Each wall is flat, endless, passes through zero and stands at right angles to its row. A trip goes straight from one point to another. Which walls does it cross, in order?

Walls:
(1): [ 6.5 -7.8]
(2): [69.6 39.6]
(3): [ 22.0 -26.9]
Trips:
[ 14.5 -13.8] to [ 8.3 -9.8] => none
[ 23.3 -21.3] to [37.4 27.0] => none
[-33.4  -8.3] to [-24.8  19.8] => none
[-8.8 11.0] to [3.2 9.2] => 2
[2.2 5.0] to [ 5.5 15.1] => none

Walls:
(1): [ 52.2  -5.7 -21.4 -21.3  10.1  11.6  19.7 -10.6  21.6   5.3 -12.0]
(2): [ 26.4 -31.6   9.9   4.9  30.6  -9.3  -4.2 -15.7  -7.1  27.9 -22.0]
(3): [-11.0   7.6  22.0 -14.6  33.4 -18.6  24.3  -9.3  -3.7 -17.0   2.5]
(4): [  5.1 -12.5  -7.5  -8.6   9.6   0.7  19.7  -1.0 -52.6  -7.6  18.5]
Trips:
[ 18.3  18.6  30.3  20.3   9.3  -4.8 -58.7   4.6  -6.1  -8.1  -0.4] to [ 12.1   9.9   2.6 -28.7   0.7  29.9  -5.0  40.2 -18.2   4.4  23.7] => 2, 4, 1
[ -1.7  33.5   2.9  13.9 -28.0   1.2   7.8 -23.5  -1.2  12.6  43.1] to [  3.8  12.0  26.4  14.7 -35.8 -21.9  41.9 -31.3  39.2  19.1 -25.6] => 4, 1, 3, 2
[ 24.7  51.2  -5.4  -2.4  32.6  11.0   5.7   3.6   2.6  24.7 -10.5] to [12.6 51.6 30.7 -7.3 -3.0  5.9 -2.7 10.2 30.8 10.2 50.2] => 2, 1
[ 35.6  24.5  14.5   8.7  -1.5 -15.0 -11.4  30.3 -15.2  29.0 -15.5] to [-34.2  -7.7   6.9  16.4 -17.1   4.3 -20.5 -28.9  18.1   8.4  48.3] => 1, 2
[ 17.5 -50.7  -6.5  22.7   4.0  53.3 -10.2  11.6  20.2  -2.0  13.8] to [ 12.7  -9.5   0.7  -8.2 -43.4 -17.0  26.4  33.6  34.6  25.5  -8.8] => 2
[ 13.1   3.9 -20.9 -23.8  -0.3  -6.6 -10.2 -30.5 -13.4 -28.0  -3.0] to [ -5.9 -26.0  15.1   2.0  -7.6  58.3  11.6 -23.2  -3.4   1.0   4.3] => 2, 3
[  0.8 -11.4 -14.9 -13.9 -32.1  16.8 -10.6 -33.1  15.1  12.2 -17.1] to [ 44.8   7.9   0.5  15.0 -17.1 -18.8 -57.0 -47.1   7.2   2.1 -23.5] => none
[-21.3  22.2   7.7 -45.7 -19.7  20.3  -6.3  43.8 -13.1  -4.1  11.0] to [ -6.3 -12.8  -9.2  -1.0 -21.5  18.4  -4.2 -21.0  -5.2 -19.1  12.0] => none
